Every row gives one point. Each copy is the shape, with its points in the same order, stretched, turned, moved and blurred by noise. Some copies are also mirrored. Which?

Shape, 6 rows:
[[-0.19  0.08]
 [ 0.20 -0.38]
 [ 0.06 -0.48]
 [-0.12  0.58]
 [-0.30  0.16]
 [ 0.06 -0.30]]
Copy 1, 6 rows:
[[ 0.26  0.00]
 [-0.27 -0.26]
 [-0.16 -0.38]
 [ 0.46  0.43]
 [ 0.36  0.03]
 [-0.15 -0.22]]
Copy 1 is: mirrored
Copy 2:
[[-0.04 -0.05]
 [ 0.44  0.52]
 [ 0.27  0.53]
 [ 0.04 -0.53]
 [-0.04 -0.01]
 [ 0.24  0.43]]
Copy 2 is: mirrored

Shape, 6 rows:
[[ 0.26 -0.33]
 [-0.17  0.35]
 [-0.09 -0.50]
 [-0.14  0.16]
 [ 0.04  0.43]
 [ 0.22 -0.55]]
Copy 1:
[[-0.17  0.37]
 [ 0.40 -0.29]
 [-0.40  0.04]
 [ 0.12 -0.19]
 [ 0.49 -0.01]
 [-0.39  0.37]]
Copy 1 is: mirrored
Copy 2:
[[ 0.17 -0.29]
 [-0.20  0.39]
 [-0.17 -0.42]
 [-0.18  0.20]
 [ 0.00  0.47]
 [ 0.10 -0.49]]
Copy 2 is: only turned
Copy 3 (6 x 2):
[[-0.17 -0.31]
 [ 0.02  0.48]
 [ 0.18 -0.35]
 [ 0.02  0.28]
 [-0.18  0.50]
 [-0.06 -0.47]]
Copy 3 is: mirrored

Shape, 7 rows:
[[ 0.31 -0.01 -0.10]
 [-0.02  0.41  0.65]
 [ 0.22  0.58 -0.05]
 [ 0.03  0.36 -0.19]
 [ 0.10 -0.27 -0.01]
 [-0.20 -0.13  0.61]
 [ 0.06  0.12 -0.06]]
Copy 1 (7 x 3):
[[ 0.22 -0.05 -0.23]
 [ 0.60  0.54  0.51]
 [ 0.39  0.56 -0.28]
 [ 0.07  0.45 -0.28]
 [ 0.03 -0.22  0.02]
 [ 0.20  0.04  0.68]
 [ 0.12  0.21 -0.09]]
Copy 1 is: only turned
Copy 2:
[[ 0.22  0.03  0.06]
 [-0.08  0.81  0.39]
 [ 0.34  0.51 -0.20]
 [ 0.11  0.31 -0.28]
 [-0.09 -0.14  0.20]
 [-0.44  0.39  0.55]
 [ 0.00  0.19 -0.04]]
Copy 2 is: only turned
Copy 3 (7 x 3):
[[ 0.22  0.24 -0.35]
 [ 0.12  0.33  0.57]
 [ 0.01  0.74  0.02]
 [-0.15  0.54 -0.15]
 [ 0.10 -0.06 -0.26]
 [ 0.03 -0.16  0.38]
 [-0.02  0.30 -0.14]]
Copy 3 is: only turned
Copy 4:
[[ 0.16 -0.20 -0.15]
 [ 0.14  0.35  0.56]
 [ 0.18  0.35 -0.09]
 [-0.08  0.24 -0.18]
 [-0.09 -0.32  0.06]
 [-0.13 -0.04  0.66]
 [ 0.00  0.02 -0.03]]
Copy 4 is: only turned

Shape:
[[ 0.23 -0.16 -0.08 -0.07]
 [ 0.23 -0.28 -0.24 -0.01]
 [-0.55 -0.01  0.03 -0.18]
 [ 0.13  0.26  0.36 -0.44]
 [ 0.01 -0.49 -0.22 -0.31]
 [ 0.28  0.19  0.58 -0.27]
 [ 0.40 -0.41 -0.17  0.05]
 [ 0.28 -0.04  0.65 -0.22]
 [ 0.00 -0.31 -0.29 -0.01]]
Copy 1 (9 x 4):
[[ 0.23 -0.22 -0.10 -0.08]
 [ 0.18 -0.36 -0.25 -0.11]
 [-0.16  0.33 -0.42  0.40]
 [ 0.33  0.41  0.28  0.05]
 [ 0.33 -0.13 -0.61 -0.07]
 [ 0.48  0.22  0.44  0.16]
 [ 0.32 -0.54 -0.22 -0.14]
 [ 0.58  0.05  0.35  0.25]
 [ 0.05 -0.29 -0.43 -0.02]]
Copy 1 is: mirrored
Copy 2, 9 rows:
[[-0.06  0.08  0.03  0.43]
 [-0.09  0.00 -0.16  0.55]
 [-0.07 -0.25 -0.13 -0.33]
 [-0.40  0.20  0.50  0.00]
 [-0.38 -0.30 -0.16  0.38]
 [-0.14  0.22  0.73  0.13]
 [-0.03 -0.04 -0.04  0.74]
 [-0.12 -0.01  0.72  0.28]
 [-0.10 -0.06 -0.29  0.36]]
Copy 2 is: mirrored

Shape, 12 rows:
[[ 0.11  0.28 -0.07  0.06  0.02 -0.13]
 [-0.18 -0.03 -0.06  0.02 -0.21  0.52]
 [-0.16 -0.30 -0.21 -0.77 -0.11 -0.13]
 [-0.23 -0.20 -0.13  0.16  0.33  0.02]
 [ 0.14 -0.33  0.25 -0.01 -0.10 -0.08]
 [ 0.11 -0.18 -0.06  0.06  0.45 -0.01]
 [-0.03 -0.39  0.18  0.03 -0.05 -0.02]
 [-0.10 -0.20  0.15 -0.17 -0.02 -0.15]
 [ 0.09 -0.24 -0.08  0.08 -0.22 -0.08]
 [-0.26 -0.17 -0.19  0.04 -0.20 -0.22]
 [-0.36 -0.34  0.19 -0.27 -0.19 -0.21]
 [-0.37  1.13  0.04  0.01  1.28  0.34]]
Copy 1:
[[ 0.01  0.29  0.01  0.13  0.07  0.01]
 [ 0.08 -0.23 -0.19  0.29 -0.22  0.52]
 [ 0.04 -0.13 -0.23 -0.79 -0.34  0.13]
 [-0.28 -0.37 -0.17 -0.05  0.30  0.01]
 [ 0.14 -0.37  0.35 -0.17  0.10  0.05]
 [-0.11 -0.20  0.00 -0.15  0.44  0.11]
 [ 0.00 -0.49  0.26 -0.15  0.07  0.10]
 [-0.07 -0.25  0.17 -0.30 -0.14  0.06]
 [ 0.25 -0.20 -0.01  0.06  0.04 -0.01]
 [ 0.00 -0.28 -0.14  0.02 -0.07 -0.18]
 [-0.15 -0.40  0.19 -0.40 -0.38 -0.08]
 [-1.14  0.88 -0.21  0.20  0.43  0.65]]
Copy 1 is: only turned
Copy 2:
[[ 0.22  0.09 -0.17 -0.02  0.04 -0.23]
 [-0.29  0.09 -0.38  0.00 -0.25  0.26]
 [-0.16 -0.57 -0.29 -0.49  0.08 -0.12]
 [-0.47  0.01 -0.28  0.18  0.34 -0.04]
 [ 0.03 -0.25  0.18  0.10  0.13  0.15]
 [-0.09  0.00 -0.16  0.09  0.54  0.03]
 [-0.21 -0.20  0.09  0.08  0.05  0.12]
 [-0.19 -0.22  0.01 -0.10  0.09 -0.15]
 [ 0.01 -0.26 -0.13  0.14 -0.06  0.05]
 [-0.16 -0.26 -0.09  0.19 -0.12 -0.25]
 [-0.41 -0.38  0.10 -0.16 -0.10 -0.16]
 [-0.41  1.27 -0.40 -0.70  0.81 -0.40]]
Copy 2 is: only turned
Copy 3, 12 rows:
[[ 0.23  0.18 -0.17 -0.04  0.15  0.00]
 [-0.07 -0.10  0.00 -0.21 -0.31  0.38]
 [-0.35 -0.37 -0.11 -0.74  0.24 -0.30]
 [-0.13 -0.34 -0.26  0.15  0.14  0.26]
 [ 0.08 -0.35  0.38 -0.03  0.19  0.05]
 [ 0.06 -0.35 -0.19  0.00  0.39  0.34]
 [-0.05 -0.43  0.28  0.04  0.12  0.09]
 [-0.13 -0.22  0.14 -0.10  0.25 -0.04]
 [ 0.17 -0.34  0.09 -0.04 -0.02 -0.12]
 [-0.07 -0.23 -0.02  0.01 -0.07 -0.30]
 [-0.39 -0.28  0.28 -0.10  0.18 -0.24]
 [-0.30  0.83 -1.03  0.06  0.61  1.12]]
Copy 3 is: only turned
Copy 4:
[[-0.06  0.20 -0.16  0.15 -0.21  0.00]
 [-0.09 -0.20  0.09 -0.36 -0.27  0.32]
 [ 0.06 -0.56 -0.84  0.11 -0.09  0.44]
 [-0.10 -0.35  0.04  0.04  0.17 -0.21]
 [ 0.42 -0.31  0.01  0.12 -0.23  0.14]
 [ 0.06 -0.07 -0.09  0.01  0.26 -0.21]
 [ 0.32 -0.41  0.08  0.07 -0.17  0.09]
 [ 0.19 -0.31 -0.16  0.21 -0.11  0.23]
 [ 0.23 -0.27 -0.11  0.02 -0.44 -0.06]
 [-0.06 -0.46 -0.22  0.19 -0.40 -0.07]
 [ 0.15 -0.62 -0.22  0.30 -0.19  0.35]
 [-1.03  0.82  0.01  0.06  1.02  0.09]]
Copy 4 is: mirrored

Shape:
[[ 0.17  0.11  0.50  0.05 -0.12 -0.12]
 [-0.22 -0.23  0.21 -0.41  0.04 -0.30]
 [ 0.20 -0.09 -0.22 -0.14  0.44  0.27]
 [ 0.54  0.03  0.44 -0.52  0.25 -0.01]
 [ 0.07 -0.10  0.40  0.00  0.27 -0.67]
 [-0.55 -0.29 -0.26  0.31 -0.04 -0.17]
 [ 0.35 -0.06  0.08 -0.11  0.04  0.11]
 [ 0.01 -0.45 -0.37 -0.43  0.11 -0.41]
 [-0.18  0.66 -0.37  0.14 -0.20  0.15]]
Copy 1 (9 x 6):
[[ 0.11  0.28  0.39  0.24 -0.01  0.04]
 [ 0.01 -0.31  0.40  0.31 -0.24 -0.20]
 [-0.30  0.13 -0.46 -0.18 -0.23 -0.09]
 [ 0.13  0.58  0.10 -0.23 -0.25 -0.38]
 [ 0.11  0.00  0.33  0.57  0.07 -0.42]
 [-0.26 -0.67  0.07  0.64  0.01  0.34]
 [ 0.12  0.28 -0.06 -0.01 -0.11 -0.09]
 [ 0.29 -0.54 -0.04  0.24 -0.28 -0.26]
 [-0.14 -0.05 -0.09 -0.36  0.45  0.28]]
Copy 1 is: mirrored
Copy 2, 9 rows:
[[ 0.23 -0.09 -0.44  0.23 -0.14  0.02]
 [-0.29  0.04 -0.38 -0.22  0.20  0.06]
 [ 0.61 -0.32  0.04 -0.21  0.41  0.23]
 [ 0.59 -0.21 -0.87 -0.07  0.34  0.09]
 [-0.15 -0.10 -0.27  0.35  0.46 -0.22]
 [-0.43  0.01  0.67 -0.14 -0.04  0.04]
 [ 0.47 -0.27 -0.28 -0.12  0.00  0.01]
 [-0.16 -0.25  0.09 -0.50  0.34 -0.39]
 [ 0.48  0.68  0.37 -0.19 -0.10 -0.10]]
Copy 2 is: mirrored
Copy 3:
[[ 0.31  0.04  0.46 -0.10  0.06 -0.22]
 [-0.01 -0.41  0.26  0.24 -0.21 -0.03]
 [ 0.30 -0.02  0.11  0.47  0.32  0.37]
 [ 0.25 -0.09  0.78  0.43  0.37 -0.12]
 [ 0.12 -0.21  0.06  0.28  0.02 -0.55]
 [ 0.24 -0.21 -0.45 -0.01 -0.37  0.24]
 [ 0.42  0.10  0.41  0.30  0.10  0.11]
 [ 0.09 -0.23  0.02  0.81 -0.36  0.11]
 [-0.09  0.51 -0.02 -0.20 -0.02  0.40]]
Copy 3 is: mirrored

Shape:
[[ 0.06  0.19  0.28  0.26 -0.43  0.15 -0.20  0.13]
 [ 0.09 -0.28  0.01  0.01 -0.03 -0.25 -0.04  0.06]
 [ 0.53 -0.32 -0.14  0.04 -0.20 -0.20  0.29 -0.75]
 [ 0.10 -0.05  0.11 -0.28 -0.03  0.32 -0.18  0.14]
 [-0.55 -0.10  0.69 -0.26  0.13  0.19 -0.02 -0.17]
 [ 0.11 -0.01  0.47  0.41  0.27 -0.69  0.22  0.42]
 [ 0.65 -0.39 -0.34 -0.02  0.33  0.24  0.07  0.16]
 [ 0.15  0.52 -0.10 -0.02 -0.40 -0.03 -0.03 -0.53]
 [ 0.10 -0.10  0.16 -0.28  0.11  0.14 -0.64  0.36]
 [ 0.11 -0.06  0.66 -0.32  0.05 -0.05 -0.20  0.24]
 [-0.06 -0.14  0.05 -0.29 -0.07  0.12  0.19  0.59]
 [-0.14 -0.14  0.53 -0.01  0.16  0.18  0.05  0.14]]
Copy 1:
[[ 0.10  0.43  0.13 -0.31 -0.17  0.24  0.03  0.16]
 [ 0.18 -0.11  0.14  0.17  0.05  0.00  0.34  0.23]
 [ 0.38 -0.86  0.25  0.05 -0.35  0.01 -0.31 -0.01]
 [ 0.10  0.07 -0.36 -0.05  0.28  0.39  0.16 -0.01]
 [-0.47 -0.14  0.16 -0.57  0.42  0.23  0.29 -0.02]
 [ 0.33  0.53  0.75 -0.18  0.30 -0.50  0.44  0.12]
 [ 0.58 -0.15 -0.12  0.61  0.42  0.32 -0.01 -0.13]
 [-0.14 -0.07 -0.22 -0.30 -0.65 -0.12 -0.29 -0.28]
 [ 0.15  0.29 -0.40  0.07  0.26  0.47  0.69 -0.10]
 [ 0.24  0.18 -0.15 -0.55  0.46  0.20  0.46  0.02]
 [ 0.06  0.32 -0.26  0.04  0.55  0.04  0.15  0.41]
 [-0.04  0.15  0.24 -0.33  0.51  0.23  0.23  0.06]]
Copy 1 is: mirrored
Copy 2:
[[ 0.30  0.27  0.20  0.40 -0.19 -0.15 -0.14 -0.54]
 [ 0.16  0.12 -0.02  0.13 -0.20 -0.09 -0.10  0.33]
 [ 0.69 -0.36 -0.29  0.02  0.09 -0.13  0.34  0.30]
 [ 0.04  0.03  0.24 -0.13 -0.16 -0.12 -0.43 -0.24]
 [ 0.18  0.49 -0.23 -0.14  0.08  0.58 -0.68 -0.24]
 [ 0.20  0.51  0.43  0.47  0.42  0.01  0.07  0.71]
 [-0.01 -0.59  0.35  0.03  0.07 -0.40 -0.16  0.39]
 [ 0.40  0.19 -0.29 -0.10  0.11 -0.42  0.30 -0.49]
 [-0.01  0.23  0.23 -0.06 -0.25 -0.41 -0.82 -0.04]
 [ 0.34  0.45  0.42 -0.20  0.00  0.02 -0.60 -0.01]
 [-0.25  0.16  0.43 -0.14 -0.26  0.06 -0.08  0.01]
 [ 0.10  0.22  0.17  0.14  0.12  0.32 -0.48 -0.09]]
Copy 2 is: mirrored
